Each row is a point. Any point is a mix of the corners, with weights that add up to 1. It lies inside the corners' shape when no weight is negative. Is each point inside? If not, which corners have a negative weight?
(in the rows, 128 means zero)

Corners:
(1): [143 107]
(2): [33 91]
(3): [162 168]
Points:
[147 134] => inside
[107  97] => outside (3)
[ 96 102] => inside
[ 91 131] => outside (1)
[156 163] => inside
[ 72 109] => inside
[ 72 112] => inside
[124 131] => inside
[163 115] => outside (2)

Corners:
(1): [168 120  52 127]
(2): [154 117  78  77]
(3): [143  24 209 165]
(4): [158 164 178 160]
(5): [ 87 178 132 153]
Points:
[125  96 163 154] => inside
[116 150 118 134] => inside
[116 185 112 151] => outside (2, 3)
[155 128 103 113] => inside
[146 153 160 163] => outside (2)
[118 151 118 133] => inside
[155 119 108 121] => inside
[118 183  91 154] => outside (2, 3)

Corners:
(1): [ 93 116  91 102  58  99]
(2): [156 163 136 208  63 128]
(3): [163  95 163  87 198 188]
(4): [144 181 137 140 100 173]
(5): [ 67 129 105 103 143 147]
(6): [ 90  99  76 124 116 189]
(7): [101 107 192  81 204 231]
Points:
[123 140 117 137 101 161] => inside
[115 144 112 144  94 140] => outside (7)
[128 156 115 166  79 116] => outside (6, 7)
[145 129 116 142  87 134] => outside (5, 7)
[126 137 139 138 131 182] => outside (1)
[ 89 127 107 110 118 144] => inside
[135 119 151  89 170 176] => outside (2, 6)
[135 124 158 102 161 175] => outside (6)

Corners:
(1): [177 142 121 199 121  90  84 107  85]
(2): [146  92 118 132 151 143 161  95 194]
(3): [164 200 128 182 124 102  41 160 139]
(4): [163 105 148  70 177 101 152 101 105]
(5): [140 213  79  77  56  64  57 146 182]
(6): [173 132 109 104 161  95 174 131  89]
(7): [ 89 149 138 173 139 220 160 110 108]
(8): [101  90 141 172 145 110 181 105 131]
(9): [172 117 179 197  85 227 131 128 130]
(10): [167 148 100  96 115 132  61 156 126]
Points:
[154 152 113 151 112 149  95 131 138] => outside (4, 8)
[187 147 124 141 125  88  83 125  93] => outside (2, 7, 8)
[146 165 117 128 118 114 100 134 136] => inside
[138 104 135 164 171 100 166  99 102] => outside (5, 9, 10)
[148 165 107 122 122  98 103 134 135] => outside (9)
[140 114 133 140 142 142 153 110 162] => outside (1, 10)

Corners:
(1): [125  19 141 117  26  94  13 160 102 167 169]
(2): [135 160 173  92 105 133  26  82 155 125  40]
(3): [167  98 111 134  89 136  88 108 117 166 103]
(4): [ 72  60 162 159 198 180 188  98 141 116 128]
(5): [200 133 134 128 124 108 128  75 148  50 136]
(6): [158  86  85 117 116  76  57 146  64 110 160]
(7): [ 79 179 161 110 170 113 178  92 142 128 141]
(8): [ 65  94 148 161  96  53  59 127 110 155 171]
(9): [177 126 185 154 120 143 124 160 150  72 140]
(10): [ 69  93 158 161 116  54 203 178 103  54 154]
(11): [135 102 125 124 192 108 152 162 217 158  89]
(12): [ 78 163  86 113 192 155 212 117 225 102 163]
Points:
[140 103 125 133 118 119 116 125 137 140 115] => inside
[112 120 146 124 128 110 101 125 128 123 122] => outside (5)
[127 118 131 123 161 132 153 125 174 113 120] => outside (8)
[121  98 151 137 104  92  88 131 115 128 142] => outside (12)
[106 112 142 139 124  99 146 135 128 108 138] => inside
[167 130 128 119 124 107 122 114 144  89 131] => outside (4, 8)
[113 113 153 136 144 122 146 122 156 117 124] => outside (6)
[116 111 164 135 132 115 116 117 143 132 112] => outside (6, 12)
[122 133 124 126 160 123 150 121 166 114 125] => outside (1)

Corners:
(1): [138 154 114 128 146 141 142 119 121 139 137 119 141 134]
(2): [148 114 127 136 110 136 127 121 129 134 131 144 120 153]
(3): [ 96 144 131 119 112 140 125 120 137 121 143 105 161 126]
(4): [143 141 128 107 142 126 131 139 121 130 127 133 113 115]
(5): [121 142 129 136 120 140  97 122 130 132 116 131 123 139]
(6): [130 143 109 137 129 127 134 138 134 141 165 129 123 116]
(7): [137 140 110 130 118  75 133 140 145 112 123 134 110 139]
(8): [142 135 128 140 114 134 138 133 140 146 109 126 114 111]
(9): [145 139 163 134 151 136 140 139 133 108 133 133 129 129]
(10): [129 142 122 144 122 137 127 115 131  94 130 101 117 115]
(11): [137 152 144 132 121 103 134 136 114 130 149 122 103 111]
(12): [  7  51 132 117 139  87 108 118 151 156 120 122 128 170]
(13): [130 158 122 112 114 142 138 115 122 120 122 144 119 130]
(14): [144 133 109 123 120 116 103 104 135 131 130 143 122 115]
(15): [107 133 112 145 127 139 124 140 115 131 120 133 162 123]
Points:
[120 137 119 123 123 118 132 127 130 135 126 128 132 130] => outside (5, 6, 9, 10)
[125 132 130 129 127 120 123 126 132 130 128 130 116 132] => outside (3, 15)
[106 125 121 127 123 122 123 122 132 132 128 123 125 132] => outside (9)
[126 135 127 131 126 123 132 134 131 130 128 132 128 132] => outside (10, 14)
[123 136 122 133 116 115 124 125 130 130 124 126 122 128] => outside (4, 6, 9)
[135 136 121 128 121 125 123 121 133 133 125 133 121 120] => inside
[111 120 127 123 131 119 122 127 130 137 118 136 122 138] => outside (3, 6, 10)
[119 133 125 126 135 119 128 131 129 137 127 133 123 128] => outside (2, 3, 10)

Corners:
(1): [142 136 123 181  89 152 213 162  91 142  73  82 121 111 143 197  88 119]
(2): [121 124 155 151 127  88 138 176 102 140  88  82 109 109 183 125 189 122]
(3): [ 85 108  62 123 168 127 138 216 119 154  62  71 143  44 116 197 125  95]
(4): [ 87  93 141 157 109 120 126 115  87 103  91  89 126  91 239 134 140  70]
(5): [130 189 141  65 110 137 112  69  61 182 109 121 113 167  85  41  83 199]
(6): [110  89  92 145 124  96  68 156  85 135 130 114  62 135 113 162 121  95]
(7): [186 140 152  91 103 154  84 100 128 147 159 193 128 143  85  28  72 174]
(8): [ 94 116 163 141 122  74 168  81 114 132 198 135  65  81 141 155  97 111]
(9): [165 157 122 205  69  83 146  94 133 170 189 105 100 114 140  60  60  96]
(10): [149 115 164 115 147 128  53 107  91 118 170 157 177 186  87  72  49 192]
(11): [ 77 155 127 141 166 161 128 206 122 148  98  94 104 108 206 158 131 121]
(12): [ 98 102  92 186 160 143 153 129 148 129  55  67 121 118 132 182 134  93]
(13): [104  60 109 127 196 126 121 203 128 116 139  99  92 160 108 139 112  48]
(14): [173 110 164  73 135 135  90  88 158 196 202 124 123 164 120  75  86 168]
(15): [130 135 153 161  85  81 147 147 171 164 125 133 126 165 136 130  90  57]
(16): [162 215  32  94  84  99 109  59  56 182 179 142 173 132 152  64 131 206]
(17): [111 123 184 144 189 152  95 152  88 122 126  83 131  90 190 207 170  33]
(18): [171 181 137 134  62 101 164 121 143  84 116  77  79 107 115 149  79 128]
(19): [143 142 161  88  63 150  70  80 107 135 220 139 157 184  52  35  92 188]
Points:
[123 126 136 134 124 112 129 132 112 142 129 105 113 119 147 124 123 120] => inside
[122 126 127 135 130 124 127 140 112 142 122 108 119 113 132 135 112 118] => inside
[138 138 159 134 103 131 111 114 111 140 116 109 113 143 142 105 105 128] => outside (3, 8, 13, 16)
[135 142 133 130 128 129 126 133 116 147 115 106 127 129 146 114 109 125] => outside (6, 8, 19)
[111 148 104 151 119 131 132 118  89 135 118  92 123 106 143 156 108 127] => outside (2, 7, 13, 14, 15)
[133 127 123 132 114 120 121 124 115 141 143 118 120 136 118 104  94 133] => outside (17)
[126 126 131 128 131 127 126 132 119 142 133 107 121 128 139 119 109 119] => outside (6)
[127 134 179 140 118 115 119 134 107 131 154 123  97 135 128 128 106  99] => outside (3, 4, 12, 14, 16)

Corners:
(1): [158  98 135 125 132 113 146  62 113 127  86 164 164  87 125 111 124 123
 150 136]
(2): [ 80 120 109 101 135 118 124 141 132 119  49  79 125 107 115  93 127 101
 153 189]
(3): [125 131 146 144  96  89 134 147 157 136  98 132 143 114 127 147 119 130
 129 143]
(4): [ 81 108  24 100 135 128  67  85 122 128 118 136 140  93 156 117 123 116
 148 107]
(5): [105 128 149 109  90 153  48 153 112 190 116 122 154 138 116 121 142 125
 132 140]
(6): [154 158 130 145 112 125 155 122 132 106 125 133 123 117 157  96 158 124
 126 102]
(7): [151 176 143 126  90 112 135 165 115  99  72 116 136 129  99 125 144  97
 134 150]
(8): [102 122 108 139 141 150 133  80 113 105 115 123 130  98 120 134 137 129
 143 110]
(9): [112 117 127 109 104  99 114 100 174 112  87 149 139 105  95 115 131 113
 129  97]
(10): [145 130 146 101  40 119 161 154 148 120  97 135 150 150 120 124 130 127
 154 123]
(11): [117 177 138 124 123 108 143 142 136  84 133 155  87 148 132 127 123 127
  87 141]
(12): [143 130 125 116 121 118 164 149 153  86 109 154 156 110 102 133 191 152
 109 151]
(13): [143 165 119 122 108 207 131 149 140 109 146 156 124 107 112 137 133 141
 153 134]
(14): [150 134 117 146 132 228 163 158 101  96 136 134 125 151 136 120 125  96
 140 101]
(15): [150 149 144 102  92 138  84 148 121 105 115 101 126  77 128 101 119 145
  75 134]
(16): [ 83 141 106  92 104 130 148  77 117 132 107 142 135  78 143  91 141  60
 154 121]
(17): [151 123 120  94 128 169  53   7 144 195 127 126 176  97 127  78 110 160
  26  87]
(18): [134 119 105 170  66 106 141 108 130  73  88 167 125 105  97 118 161 121
 131 160]
(19): [ 76 131 141 123 132 135 142 160  93 227  38 128 113 122 190 142 130  97
 179 130]
(20): [109 143 133 152  96 171 147 169  99 135 125 154 143 133  99 100 122 145
 144 111]
(21): [118 154 132 109 131  97 127 104 101 232 128 102  48 116 142 101 118  97
 108 103]
Points:
[134 142 131 129 105 140 137 125 132 110 116 135 131 115 114 113 137 126
 125 130] => outside (4, 19)
[115 135 127 125 112 122 136 123 125 136  95 138 130 120 129 121 134 112
 137 128] => outside (13, 15)
[127 142 123 122 106 135 126 131 131 128 109 133 130 118 129 114 137 121
 122 125] => outside (1, 8)
[109 123 122  98 123 129 140 119 115 171  77 122 145 118 138  97 145  97
 150 119] => outside (3, 8, 11, 13, 15, 18)

Corners:
(1): [178 111 135 109 122 124 142  68 103 177  90 107 164 175 151 129 110 115
 123 156]
(2): [132  70 131 134  43 200 135  76 149 155 124 106 111 127 179 117  52 112
 146 140]
(3): [137  62 153 141 127 127  92 192 132 204 138 141 157  63 103 177 104 115
 169 149]
(4): [149  93 155 211 141 159  88 128 157  77  26 108 174 105 121 118 130 171
  59 121]
(5): [144 120 148 109 191 130 170 163 164  27  91 133  74 144  68 190 150 135
  60 208]
(6): [205  63  96 103 113  78 212 185 108 134 106 178  84 196 112 100 123 114
 108 178]
(7): [170 111 127  89 144 182 133 132 110 152 164 157 115 116  89 129 166  93
 146 176]
(8): [198 129 158 185 166 133  69  88 108 126 137  56 159 111 162 116 151 124
  40 153]
(9): [186  67 112 168 114 126 135 112 131  91  43 205 192 143  89 120 104  98
 150 137]
(10): [111 132 141 106 150  93  94 136 147  97 118 153 112 114  89 128 120 148
  97  99]
(11): [ 87 111 187 133 105 102 125 107  82 181 124 143 148 100  85 212 131 126
 164 164]
(12): [122  96 121 118 161 123 174 182 117 120 122 140 158 134 161  96 109  97
 149 144]
(13): [162 132 130 104 189 144 159 147 113  60  57  95 143 114 127  74  95 104
  83 194]
(14): [127 185 131 157 109 176  84 123 149  66 164  89 187 163  76 149 131 150
 103  95]
(15): [144 137 104 145 150 157 206 128 186  59 112  78 148 117 111 113 102 185
  80 177]
(16): [111  54 132  90  91 142 121 143 155 116 161  96 156 139 126 153 166  97
 146 185]
(17): [110  86 122 120  73  77 141 123 146 167 180  77 121 136 125 249 200  96
 156 103]
(18): [ 18 141 142 120 133  71 136 176 173 148 157  82 170 135  94 157 166 113
 179 140]
(19): [ 59 176  92  73 111 191  86 107 106 173 174  54 138 107 172 180 117 123
 103 172]
(20): [176  97 104 127 101 119  62 140 120 171 140 114 159 114 187 120 131 123
 208 102]
(21): [ 90  78 128 113 171 117 112 167 125 133 186  94 132 171  84 138 155 112
 181 135]
Points:
[133 112 122 127 125 142 138 127 136 120 119 115 144 127 122 138 118 128
 120 154] => inside
[131 106 129 135 114 134 108 132 134 148 136 120 138 133 125 150 129 119
 135 124] => outside (11, 13, 15, 16)
[109 123 137 122 136  89 133 131 125 103 113 106 139 167  90 166 160 120
  91 155] => outside (2, 3, 7, 12, 15, 20)
[130 105 134 133 131 113 122 140 126 133 120 113 141 135 118 151 132 117
 131 135] => outside (7, 15, 16)
[143 103 121 127 127 135 122 138 135 125 121 114 148 132 130 131 126 119
 130 144] => outside (11)
[136 109 135 133 131 132 113 132 128 133 131 110 150 123 122 135 129 123
 123 142] => outside (5)
[129 103 133 146 129 127 121 143 142 112 114 109 150 122 122 143 129 128
 117 138] => outside (1, 7)

Corners:
(1): [151 200 169 185 183 146 165 121 203 165 108 189 144  88 123 145 149 120
 219 105]
(2): [115 147  83  92 126  53  90  69 102 119 205 230 157 101  94 175  91 113
  91 176]
(3): [178  79 132  58  93 109 153  55  99 146 172 179 139  69  75  61 166 109
 141 122]
(4): [125 110 153  93 142 102 129 137 171 180 180 150 125 159 110 145  85 122
 131  92]
(5): [140 173 101 153 186 128 182  74 190 191 120 209 106  87  61  80  98 113
 117 108]
(6): [186 179 155 114  94  87 122 130 170 175  99 140  81 138 162  55 220 113
 121 133]
(7): [ 88 138 119 156 157 132 139 173 176 164 108  82 145 109 114 116  77  59
  91 155]
(8): [ 63  98  62  92 104 113 141 155  31 113 236 111 160 106  40 132 118 122
 117 134]
(9): [ 67 180 169 194 117 162 105  94 215 200 118 115 187 172 160 117 160  83
 142  96]
(10): [209 151 139 164 107  70 126 173  45  70  75 106  93  99 177 100 183 168
 153 172]
(11): [ 78 121  93  93 151  70 142  89 132 199 135 156 126 135 122  83 163 129
 133 177]
(12): [ 71 177 143 141 182 147 175 139 185 113 219 168 169 127 137 166  62 120
 168 121]
(13): [213 145 112 114  82 153 148 155  18  85  86 141  67  82 149  88 163 101
 147 149]
(14): [203 111 103  69 185  94 118 102  67 121 169 112  76 104 134 103  89  95
 192 176]
(15): [100 115  99  94  80 102 131 122 155 137 184 142 118 158 134 161 174 183
 110 125]
(16): [ 89 142 140 161 185  80 143 107 138 142 187 125 109 131 109 143 131  62
 110 141]
(17): [105 109 150  51 107 189  93 189  85  96 124  74 114 117 114  74 149 125
 138 129]
(18): [180 103 111 104 116  95 104 144  56  94 160 123 138 106 122 139 169  77
  95  96]
(19): [141 166 135  60 167  96 156 132  98 123 117 115 110 132  67  85  77  69
 149 140]
(20): [123 112 104 117  83 166 147 185  39 131 176  73 165 160 123 173 170 180
  65 157]
(21): [124 138 149 109 162  81 121  86 168 177 171 147 129  89 129 137 106  95
 138  95]
Points:
[119 128 120 121 129 125 143 136 122 146 155 129 124 124 116 115 140 128
 136 136] => outside (2, 18, 19, 21)
[173 137  99  93 125  97 140 118  59 109 161 174 122  96 102 118 126 121
 140 150] => outside (7, 9, 15, 16, 17, 21)
[106 142 120 118 144 119 146 133 126 131 178 141 141 119 113 131 111 115
 139 133] => inside
[124 136 126 103 146 110 134 107 142 156 160 150 126 123 114 123 121 104
 130 132] => outside (8, 10)
[121 143 122 132 137 118 135 136 126 142 148 133 123 119 126 125 135 111
 127 135] => outside (3, 19)
[125 133 127 108 126 128 129 134 110 133 151 129 130 118 115 118 138 118
 126 135] => inside
[172 162 131 145 115 122 134 151  90 105 124 121 115 121 164 146 153 120
 135 149] => outside (3, 4, 5, 8, 11, 17)

Corners:
(1): [113  98  48 114 115 103 142 113 146 124 137 123 161 140 128 144 148  43
 100  98]
(2): [ 66 179 204 162 162 144 165 170 173 144 114 161 107  94 100 114 176 169
 100 120]
(3): [190 165 137 161 164  89 120 144 133  82 142 166 176  73 117  79 150 134
 141  56]
(4): [105 144 175 176 191 113 111 178  90 115 153 186 122 116 122 130  93 167
 108  91]
(5): [117 129  43 154  66 117  95 119  81 109 195 189 161 120 138 113 136 105
 155 102]
(6): [191 145 106 164 132 147 113 130 109 109 187 204 175 143 121 144 159 155
 127  69]
(7): [151 110  47 164  77 114 118 141 107  93 167 114 157 165 185 149 161 134
 178  62]
(8): [166 100 158  72 147 137 174  88 130 167 109 150  85  89 100  90 102 147
 119 120]
(9): [124 190 154 154 174 123 124 160 169 107  97 146 133 107  65  96 124 189
  77 136]
(10): [142  77 211 105 124 144 219 144 127 147 101  79  91 106  41 121 111 125
  49 194]
(11): [116 148 119 159  79 116  93  88 113 125 198 132 178 136 218 149 114 113
  95  68]
(12): [165  85 100 126  81 100 102 160 154 159 141 141 221 111 181 189 149  65
 158  97]
(13): [123  64 154 119 122 148 166 128 189 209 104  34  43 125  76 140 136  95
  77 192]
(14): [146 110  82 190 134 163 139 115 115 110 176 137 171 110 153 132 107 105
 151  86]
(15): [131  53 190 114 114 133 131  69 149 152  55  90  66  71  81 119 147 112
  45 131]
(16): [141 170 135 150 184  88 114  89  68  67 196 181 167 110  97 130 145 165
 182  70]
(17): [129  64 205 100 147 120 188  74 213 129  84 100  26 121  97  93 129 151
  48 183]
(18): [164 144 114 118 101 113  88 135 105  58 186 140 141 119 130 156 119  50
 162  62]
(19): [ 70  53 140 113  75 156 112 127 148 180 171  91 158 155 109 122 109  92
 110 107]
(20): [121  66 136 138  53  85 168  96 210 166  97 115  98 122  84 135 124  71
 134 126]
(21): [122 109 144 130 178 134 151 171 153  91 177 115  75  64  62 128 132 189
  74 144]
Points:
[130 127 137 139 122 121 132 128 139 122 144 137 133 112 123 128 136 116
 117 100] => inside
[137 136 152 141 154 122 145 123 138 115 134 139 111 107 102 118 129 150
 101 112] => outside (5, 12, 19)
[121  82 164 110 129 125 156 124 150 149 130 127  89 106  80 133 129 121
  98 142] => outside (3, 7, 9, 11, 14)
[142 121 134 147 137 121 130 132 121 125 146 142 131 103 114 134 118 121
 111 110] => outside (2, 7, 17, 19)
[121  96 131 137 112 124 140 114 155 157 115 116 136 117 123 117 111  99
  89 126] => outside (2, 6, 7, 16, 18, 21)
[ 97 126 135 133 136 118 140 115 160 124 150 131 100 115 102 121 111 125
 111 126] => outside (3, 6, 7, 10, 12, 15)

Corners:
(1): [128 128  71 117 140 126 157 102 128 113 123 140 136 129 140 146 122 136
 121 131]
(2): [106 116 124 136 120 126 142 108 121 150 115 107 128 121 141 127 140 123
 119 137]
(3): [135 114 117 134 144 139 150 102 142 108 118 135 163 154 122 148 125 131
 110 123]
(4): [129 119 115 143  93 113 125 138 133 121 124 109 112 121 114 114 134 108
 112 139]
(5): [104 110 124 135 127 136 129 118 122 129 121 114 114 130 137 122  92 129
 121 138]
(6): [116 121 137 140 122  73 160 168 129 117 111 115 112 125  97 118 129 108
 109 249]
(7): [124 108 114 126 129 137 149 118 125 122 121 157 112 118 138 138 139 124
 122 137]
(8): [136 116 112 118  98 148 151 145 127 114 148 121 110 136 107 119 127 140
 118 123]
(9): [162 124 102 128 132 139 159 129 130 120 162 142 112 122 112 128 132 119
 122 116]
(10): [130 131 124 140 141 128 150 120 139 112 129 130 179 115 122 133 104 141
 151 129]
(11): [127 105 105 135 120 129 146 134 117 116 108 117 122 119 101 133 114 136
 124 127]
(12): [109 120 114 132 131 131 133 110 132 116 137 131 137 135 137 127 142 125
 155 116]
(13): [104 104 129 127 105 126  88 100 126 147 135 109 124 115 123 129 140 120
 115 147]
(14): [116 125 118 123 142 127 160 126 157 126 127 109 119 111 125 147  94 147
 139 128]
(15): [103 106 116 135 123 124 108 121 143 153 122 112 123 109 127 118 142 121
 115 136]
(16): [156 105 136 118 118 123 112 116 146 127 124 107 122 122 125  83 146 145
 181 119]
(17): [111 147 104 128 114 116 141 107 144 124 113 152 128 120 113 138 133 141
 127 132]
(18): [114 108 117 140 129 124 114 115 113 118 124 111 120 116 139 117 133 162
 126 135]
(19): [ 95 113 130 115 132 127 123 112 131 108 105 113 140 129 128 118 131 109
 125 120]
(20): [130 143 130 128 143 120 110 147 143 138 119 127 124 113 146 122 128 120
 152 128]
(21): [135 102 125 125 125 104 109 123 124 139 145 129 156 128 127 112 130 130
 146 118]
Points:
[124 108 115 129 123 128 135 121 125 122 127 123 128 126 124 123 132 126
 122 136] => outside (14, 17, 20)
[118 118 119 130 123 120 135 127 130 126 125 120 122 121 124 122 128 128
 128 145] => outside (3)
[127 114 132 135 128 118 127 127 135 133 130 117 124 118 130 118 130 127
 138 148] => outside (1, 8, 11, 17, 19)
[125 119 118 129 129 125 138 116 132 119 119 131 128 122 128 130 134 129
 132 135] => outside (5, 8, 15, 21)
[116 116 118 132 124 124 132 125 132 127 124 119 118 118 134 122 132 132
 132 150] => outside (3, 9, 11, 17, 19, 21)
